Every row gives one point. Any point is a mix of the corners, with weights that add up to 1. It lies inside the corners' shape when no weight is negative. Say inside or outside, and name the corners with a negative weight.
In the rows, 128 means zero.

Corners:
(1): [91 92]
(2): [174 138]
(3): [132 156]
Points:
[136 151] => inside
[124 112] => inside
[170 158] => outside (1)
[152 141] => inside
[96 96] => inside

Corners:
(1): [135 124  94 167 126 169]
(2): [144  91  96 169 113 117]
(3): [168 110 114 115 170 142]
(4): [143 127 119   7 122 144]
(5): [104  80 143 160 122 136]
(6): [121 175 121 155 127  89]
(7): [174  92 137 144 114 174]
Points:
[149 113 118 105 134 132] => outside (1)
[136 104 121 142 136 145] => inside
[144  74 132 128 128 153] => outside (1, 6)
[144 117 120 117 135 155] => outside (2)
[147 114 122 142 128 140] => inside
[143 125 124  98 123 130] => outside (1)
[154 101 129 139 121 159] => inside

Corners:
(1): [147 122  98 133 129 167  91 135 147 162  70 108]
(2): [123 106 139 131 122 113 134  49  83 117 106 135]
(3): [167  67 108 173 146 117 125 147 122 131 154 155]
(4): [171  74 152 154 117 128 184 131 136 175 118  87]
(5): [ 84 198 164 140 142 108  74  99 130 112 172 176]
(6): [116 163 171 141 121 170 124 128  75  96 116 148]
(7): [154  81 160 123 149 107 162 114 129  99 180  72]
(8): [131  96 113 186 133 124 177  77 107 127  95 112]
(9): [ 86 153 129  92 180  94 167  99 164 110  99 160]
(10): [111 109 150 124 136 174  87 156 149 102  86 170]
(11): [144 129  80 114 142 132 161  83 163 114 130 142]
(12): [ 39 172 156 120 109  83 127 119 140 166 132 132]
(13): [185 156 146 171  86 168  40 237 161 129  69  95]
Points:
[139 118 140 139 140 134 135 113 129 112 127 141] => outside (1, 12)
[111 140 142 128 128 127 125 122 140 127 111 129] => outside (3)
[159 129 135 167 128 148 128 134 121 119 134 117] => outside (2, 9, 10, 12)
[122 125 129 147 136 126 126 126 145 131 120 133] => outside (2, 6)
[127 131 148 145 129 135 119 129 117 122 118 134] => outside (11)
[121 120 129 147 139 117 135 116 130 129 124 139] => inside
[133 119 118 135 133 134 135 104 133 126 110 131] => inside
[156  75 120 125 152 134 190  87 130 101 130 135] => outside (1, 5, 12, 13)
[119 112 117 119 152 108 142 111 152 118 115 129] => outside (4, 5, 6)
